Rows are points. To make a cloud, some directions were put in groups of two or more. Within a group, all points are equally far from the middle, so they leave a hole (a ring in 2 directions, a hollow ball in 3). The other directions are filled evenly. Then the cloud was stretched, turned, moved and blurred a little. Count the holes, and give their numbers of directions, smallest first.

Cloud (13 x 2)
0.021; 0.045
-0.033; 0.016
-0.030; 0.031
-0.027; 0.005
0.074; 0.005
-0.027; 0.036
0.059; 0.029
0.073; -0.005
0.046; 0.036
0.056; 0.031
-0.010; -0.011
0.049; -0.021
-0.010; 0.045
Holes: 1 (2)

Cloud (32 x 4)
-0.091; -0.026; 0.017; 0.002
0.008; 0.022; -0.025; 0.024
0.067; -0.018; 0.049; 0.022
-0.053; 0.052; 0.028; -0.005
-0.002; -0.008; -0.040; -0.043
-0.021; 0.054; 0.039; -0.037
-0.010; -0.035; -0.031; 0.039
-0.060; -0.031; 0.044; -0.007
0.039; -0.003; 0.041; 0.056
0.022; -0.028; -0.024; -0.023
0.015; -0.053; -0.027; 0.040
-0.062; 0.037; 0.033; 0.019
-0.029; 0.005; -0.043; 0.008
-0.027; 0.026; -0.044; -0.004
-0.073; 0.009; -0.011; -0.056
-0.039; 0.006; 0.005; 0.052
-0.046; -0.006; 0.004; 0.063
0.034; -0.020; 0.065; 0.019
0.061; 0.022; 0.027; -0.016
-0.069; -0.005; -0.023; -0.001
0.028; 0.070; -0.011; -0.050
0.020; -0.013; -0.028; 0.063
-0.080; 0.025; 0.000; 0.020
-0.073; 0.005; -0.006; 0.033
-0.063; -0.039; 0.041; 0.007
-0.006; 0.018; 0.046; 0.031
0.052; 0.047; 0.006; -0.030
0.016; 0.023; 0.044; -0.040
0.022; 0.011; -0.061; 0.010
0.014; 0.047; 0.026; -0.033
0.050; -0.033; 0.006; -0.017
-0.072; 0.061; -0.029; -0.034
Holes: 1 (2)

Cloud (51 x 6)
0.057; -0.029; 0.009; 0.043; 0.001; -0.042
-0.025; 0.032; 0.049; -0.003; -0.051; 0.006
0.025; -0.066; 0.021; 0.087; 0.043; -0.007
-0.078; 0.058; 0.001; -0.016; -0.033; -0.050
0.044; -0.040; -0.020; 0.006; 0.022; 0.023
-0.021; -0.026; 0.030; 0.025; -0.009; 0.043
-0.004; 0.095; -0.012; 0.015; -0.026; -0.018
-0.036; 0.061; -0.022; -0.003; 0.046; -0.003
0.066; -0.018; -0.055; 0.012; 0.037; -0.012
-0.059; -0.049; -0.055; 0.025; -0.006; 0.015
0.060; -0.002; -0.037; -0.003; -0.009; -0.009
0.013; 0.068; 0.022; 0.007; 0.006; 0.045
0.078; -0.009; 0.025; 0.017; -0.028; 0.025
-0.073; 0.037; 0.028; 0.008; -0.004; -0.026
0.005; -0.014; -0.027; -0.002; -0.024; 0.036
-0.066; -0.025; -0.017; 0.058; 0.053; -0.030
0.001; 0.038; 0.012; 0.033; -0.039; 0.008
0.025; 0.020; 0.022; -0.016; -0.032; -0.003
-0.028; 0.028; -0.022; 0.044; 0.035; 0.052
0.059; -0.079; 0.024; 0.030; -0.023; -0.017
0.014; 0.101; -0.021; -0.008; 0.051; 0.035
0.004; 0.045; 0.044; -0.058; -0.030; 0.051
0.026; 0.022; 0.039; 0.035; -0.006; -0.028
0.007; -0.026; -0.015; 0.049; 0.017; -0.059
-0.006; 0.035; 0.007; 0.035; -0.018; 0.025
-0.018; 0.098; -0.004; -0.023; -0.030; 0.031
-0.083; 0.042; 0.022; 0.028; -0.025; -0.042
-0.023; 0.014; -0.069; 0.003; -0.015; 0.023
-0.010; -0.043; 0.021; -0.056; 0.029; 0.047
-0.002; -0.007; -0.037; 0.062; 0.003; -0.050
0.021; -0.012; 0.051; -0.004; -0.090; 0.005
-0.017; -0.003; 0.014; 0.037; 0.038; 0.012
-0.049; -0.014; -0.041; -0.001; -0.074; -0.003
0.051; -0.057; 0.002; -0.004; 0.003; 0.017
-0.009; -0.056; -0.029; 0.088; 0.061; 0.002
-0.036; 0.009; -0.010; 0.022; 0.082; 0.035
0.078; -0.051; -0.040; -0.018; 0.026; -0.005
0.049; 0.037; -0.027; -0.028; 0.021; -0.009
-0.026; 0.065; 0.007; 0.043; 0.037; -0.048
0.007; -0.024; 0.030; -0.050; -0.065; 0.061
0.006; 0.041; -0.024; 0.033; -0.020; -0.052
-0.011; -0.025; 0.041; 0.028; -0.039; -0.019
-0.016; -0.022; 0.009; 0.023; 0.034; -0.022
-0.029; -0.033; -0.012; -0.015; -0.033; 0.018
0.053; 0.007; 0.045; 0.025; 0.058; 0.015
-0.017; 0.061; 0.032; 0.029; -0.025; 0.021
0.012; -0.019; 0.033; 0.007; -0.035; -0.048
-0.074; 0.050; -0.003; -0.055; -0.012; 0.046
0.082; 0.027; -0.005; -0.028; 0.033; -0.008
-0.010; -0.029; -0.020; 0.043; 0.078; 0.034
-0.002; 0.016; 0.050; -0.053; -0.016; 0.069
Holes: 0

Cloud (84 x 8)
-0.001; 0.029; -0.034; -0.003; 0.069; -0.021; 0.026; 0.017
0.022; 0.020; 0.047; 0.024; -0.073; 0.046; 0.036; 0.011
0.061; 0.044; 0.075; 0.028; -0.033; 0.018; -0.012; -0.023
0.044; 0.010; 0.036; -0.026; 0.004; -0.075; -0.004; 0.027
0.003; 0.007; 0.014; -0.024; 0.014; -0.056; 0.014; 0.048
0.085; 0.011; 0.000; -0.031; 0.043; -0.031; -0.021; -0.013
0.036; -0.028; 0.001; -0.010; 0.038; -0.062; 0.017; 0.036
0.030; -0.018; 0.027; -0.015; -0.047; -0.064; 0.000; -0.053
0.017; 0.004; 0.000; 0.036; -0.040; -0.011; -0.028; 0.067
0.023; -0.063; -0.022; 0.033; 0.074; -0.071; -0.010; 0.019
0.063; -0.047; -0.035; 0.028; -0.027; -0.025; -0.020; -0.036
-0.053; -0.055; 0.011; -0.017; 0.002; -0.017; -0.022; -0.039
-0.024; 0.018; 0.004; 0.013; -0.029; -0.024; -0.081; 0.014
0.016; 0.068; 0.018; -0.011; 0.050; 0.016; -0.029; -0.019
-0.025; 0.032; 0.000; -0.012; 0.030; 0.033; 0.013; 0.024
-0.082; 0.018; -0.004; -0.019; -0.010; -0.025; -0.013; 0.010
0.034; 0.044; 0.032; -0.063; -0.072; 0.009; -0.006; -0.011
-0.028; -0.013; -0.002; 0.016; -0.029; 0.035; -0.024; 0.061
-0.044; 0.012; 0.025; 0.003; -0.094; 0.018; -0.047; -0.024
0.007; 0.009; 0.034; 0.016; -0.087; 0.038; 0.026; 0.037
-0.004; -0.012; -0.041; -0.030; 0.070; -0.037; 0.016; 0.020
0.004; -0.014; -0.039; -0.001; -0.065; -0.015; 0.003; 0.029
0.024; -0.039; 0.052; -0.049; -0.027; -0.008; -0.054; 0.000
-0.054; 0.022; 0.070; -0.010; -0.028; -0.034; -0.070; -0.039
0.002; -0.064; -0.032; -0.025; -0.048; 0.019; -0.032; -0.014
0.021; 0.004; 0.009; -0.010; -0.068; -0.076; -0.052; 0.015
0.044; -0.042; -0.058; 0.018; 0.035; -0.031; -0.061; -0.035
-0.037; 0.030; 0.068; 0.006; -0.048; -0.035; -0.055; -0.043
0.010; -0.045; -0.026; -0.009; 0.006; 0.059; -0.031; -0.020
-0.002; -0.002; 0.027; -0.089; -0.012; -0.020; -0.022; -0.045
0.029; -0.010; 0.026; -0.071; 0.000; -0.003; -0.035; -0.042
0.000; -0.028; 0.038; 0.054; 0.021; -0.053; -0.056; -0.015
0.049; -0.039; 0.001; 0.008; -0.029; 0.016; -0.059; -0.032
0.009; 0.037; 0.040; 0.019; 0.050; -0.018; -0.028; 0.023
0.028; 0.008; -0.001; -0.078; -0.007; 0.006; -0.010; -0.022
0.035; 0.004; 0.031; 0.010; 0.046; 0.024; -0.024; -0.053
-0.017; -0.053; -0.053; 0.081; 0.036; 0.017; -0.024; 0.015
0.064; 0.033; -0.008; -0.048; 0.003; -0.002; -0.011; -0.013
-0.015; 0.034; 0.008; -0.008; 0.068; -0.011; -0.026; 0.051
-0.023; -0.027; 0.003; 0.064; 0.007; -0.004; -0.008; -0.031
-0.020; -0.048; 0.024; -0.021; -0.039; 0.057; -0.010; -0.001
-0.021; 0.008; 0.000; -0.052; -0.087; -0.043; -0.046; -0.021
0.038; -0.065; -0.037; 0.033; -0.031; -0.026; -0.001; -0.019
0.077; -0.033; 0.020; -0.018; -0.072; 0.016; 0.007; -0.032
-0.037; -0.048; -0.031; -0.015; 0.036; -0.020; -0.051; -0.050
0.064; -0.009; 0.056; 0.005; -0.015; 0.022; -0.023; -0.047
0.031; 0.035; 0.051; -0.002; -0.056; 0.001; -0.033; 0.035
-0.006; -0.018; 0.017; -0.054; 0.042; -0.044; -0.062; -0.050
0.002; -0.037; 0.002; 0.046; 0.004; -0.026; -0.083; -0.013
0.000; 0.069; 0.018; -0.045; 0.021; 0.005; -0.018; -0.019
0.040; -0.089; -0.053; 0.052; 0.015; -0.001; -0.016; 0.038
-0.008; -0.058; -0.064; 0.004; 0.027; 0.013; -0.060; -0.032
0.073; 0.011; 0.016; -0.042; -0.075; -0.001; -0.003; -0.014
-0.056; 0.012; 0.068; -0.026; -0.020; 0.001; -0.045; -0.061
0.061; 0.036; -0.021; -0.013; 0.025; 0.007; 0.033; 0.000
0.023; 0.021; 0.077; 0.013; -0.069; 0.047; 0.017; -0.033
-0.018; -0.073; -0.030; 0.005; 0.034; -0.061; -0.012; 0.015
0.020; 0.007; -0.051; -0.006; 0.033; -0.006; -0.030; 0.080
0.053; 0.035; 0.023; 0.041; -0.062; 0.034; -0.012; -0.014
-0.020; -0.012; -0.005; 0.045; -0.070; 0.008; -0.001; 0.041
0.002; 0.001; -0.003; 0.010; -0.057; 0.017; 0.007; 0.066
0.025; 0.041; 0.006; 0.046; -0.014; -0.050; -0.038; -0.016
0.026; 0.013; -0.032; 0.073; -0.012; 0.027; -0.011; -0.006
0.007; -0.081; -0.050; 0.064; 0.082; -0.053; -0.032; 0.021
0.016; -0.053; -0.039; 0.027; 0.076; -0.034; 0.010; -0.021
-0.050; -0.062; 0.001; -0.026; 0.064; -0.030; -0.037; 0.015
0.006; 0.005; -0.071; -0.020; 0.020; -0.035; -0.050; -0.012
0.038; 0.045; 0.015; -0.016; -0.042; 0.027; 0.027; 0.003
-0.012; 0.021; 0.079; 0.034; -0.030; -0.061; -0.018; 0.016
-0.035; -0.006; 0.017; 0.000; -0.070; 0.054; -0.009; 0.032
0.038; 0.015; 0.020; 0.028; -0.067; -0.022; -0.031; 0.052
0.024; -0.012; 0.060; 0.015; 0.016; 0.002; -0.035; 0.007
-0.011; -0.049; -0.008; 0.094; -0.001; -0.016; -0.012; 0.026
0.015; -0.082; -0.061; 0.022; 0.025; -0.047; -0.048; 0.043
-0.016; -0.021; -0.002; -0.048; -0.080; -0.050; -0.035; -0.033
0.042; 0.014; -0.015; 0.093; 0.010; -0.003; -0.036; -0.029
-0.075; -0.011; -0.044; 0.031; 0.023; -0.005; -0.033; 0.035
0.083; -0.033; -0.049; 0.015; 0.011; -0.032; -0.052; -0.010
-0.028; -0.079; -0.016; 0.042; 0.033; -0.039; -0.023; 0.010
0.025; 0.053; 0.035; -0.045; -0.051; 0.014; 0.012; -0.011
0.009; 0.058; 0.030; -0.034; -0.027; 0.027; 0.005; -0.011
0.072; -0.027; 0.052; 0.009; -0.050; 0.014; -0.037; -0.030
-0.048; 0.032; 0.030; -0.022; 0.030; -0.050; -0.037; 0.038
-0.006; 0.014; 0.046; 0.056; -0.006; -0.063; -0.029; 0.019
Holes: 3 (2, 2, 2)
